Every row gives one point. Any point is a mix of the corners, with weights that add up to 1. It lies inside the corners' shape when no weight is negative. Is each point inside? If not, which corners have a negative weight?

Corners:
(1): [57 37]
(2): [-20 -60]
(3): [-9 20]
Points:
[27 -6] -> outside (3)
[52 33] -> inside
[29  4] -> inside
[20 18] -> inside
[35 -1] -> outside (3)
[-16 -52] -> inside
[-16 -53] -> inside

Corners:
(1): [ 12 -11  60  -3 -11 -15   3 -12]
(2): [ -1 -15  -7  -5 -29  -1  -7  -4]
(3): [-12   5  10   7  13   6   2  10]
(4): [  1 -17 -12   2  16   1   1  -1]
(5): [  3  19 -13  -3   1 -11  11  25]
(6): [ 2 -8 -3 12 -2  7  4 -8]
(7): [-15   0  -9  17  -5 -30  -3  -9]
(8): [ -5  -1 -14   9   7  -7   7  36]
(9): [-10 -10 -10   2  -1   4  26  -2]
Points:
[-12 -12 -12   7  -6   5   6 -10] -> outside (1, 5, 8)
[ 0  0  8  4  4 -8  8  5] -> outside (2)
[  2 -10   8   0  -2  -1   4   1] -> outside (7)
[ -2  -7  12   7 -10 -10  -2  -1] -> outside (4, 5, 9)
[-12  -4 -35   6  -3 -11   9  16] -> outside (1, 3, 6)
[ 2 -6 10  1 -3 -2  5  7] -> outside (7)

Corners:
(1): [ -9   1   1  -5  -9  12   0  -2 -14  -3 -10   7  23   8  12  -9   7 -15]
(2): [ -1  -1  -5  -6  12   2  18 -13  13  -4   2  15  -5   0  -4  18   5   7]
(3): [ -2 -12  12 -14  -4  -1 -13  -3  -2  -3   8   5  60   4  13   4  17   2]
(4): [-18  13  -7  -2   7   1  -4 -12  -3  13   5   8   0  21   3 -13 -10   8]
(5): [ -8  -1   4  -2  -4   5  -7   0  15  -7  18   3  -5  -5  14 -13  -2   5]
(6): [-17  -4   4  35   6   2   1 -20   7   8  20  -1 -16   1   5 -14  -2  -7]
(7): [-11   3   2   5   6   6  34   6  -9   6   1  -8   4   1 -11  -5  -5   6]
(8): [  9 -22  -8  -5   5  -2   2  -4   7  -9 -14 -14   0  -4   7  19  14  10]
(9): [ 28   3  12  14 -16   9  -8  13   9   8  -2  -6  -2   1   3  -7 -17  10]
(10): [ 17  -7  -3  -1 -10   4 -13   5  -4  -2  10   0  -7   4  15 -11 -15   2]
(11): [  9  -5  28  -1   0  12   8   1 -11  -7  -3  -1  -6   1   3 -12  -3   0]
(12): [-11  -9  -3  15  -6   5  -5  -8  -5   1  10  -1  -2   5  13 -13  13  10]
(13): [ -7  -3  -6  -5  -1  -1   0   8  -3   8 -16   5  -4  -1   0  -5 -12   6]
(14): [ 14  10   0  -5  17   4  -2  10   2 -14   6   5 -14 -11   2   6  -8   3]
(15): [-13   5  -7  13   6 -18   4  -5   8   3   9   4   0  -1   5 -16   3  -3]
(16): [-8 -6 -5 12 14  1  6 -1  9 -7 10 15 -3 14 -5 -6  3 -2]
(17): [  8  -4   7 -12  -3   4  -7  -1  -2  -3   5   1  34  12   5  50   9  -3]
(18): [ -4   3  -8  -3  -1  -8  -1 -17  -3  -3   3  -4  16  -3 -16   8   2   6]
(19): [ 11   3  -7   0   8   3  -9  -1   4   9   8   3  -1   7 -10   1   6   1]
Points:
[ 1 -1  4  5 -2  7  1  1 -2 -1  0  1 -2  4  3 -4 -6  2] -> outside (2, 3, 15, 19)
[ 7 -7  2  0  4  6 -3 -1  2 -3  0  4  0  5  6  7  1  3] -> outside (5, 7, 15, 18)
[ -3   0   3  11   1   6   0   3   3   3   4   1 -13   3   6 -19  -3   3] -> outside (2, 3, 10, 17, 18)
[-5 -5  1 -1  0  2  2 -6 -5  1  1  3 16  7  2  5  6 -1] -> outside (5, 9, 14)
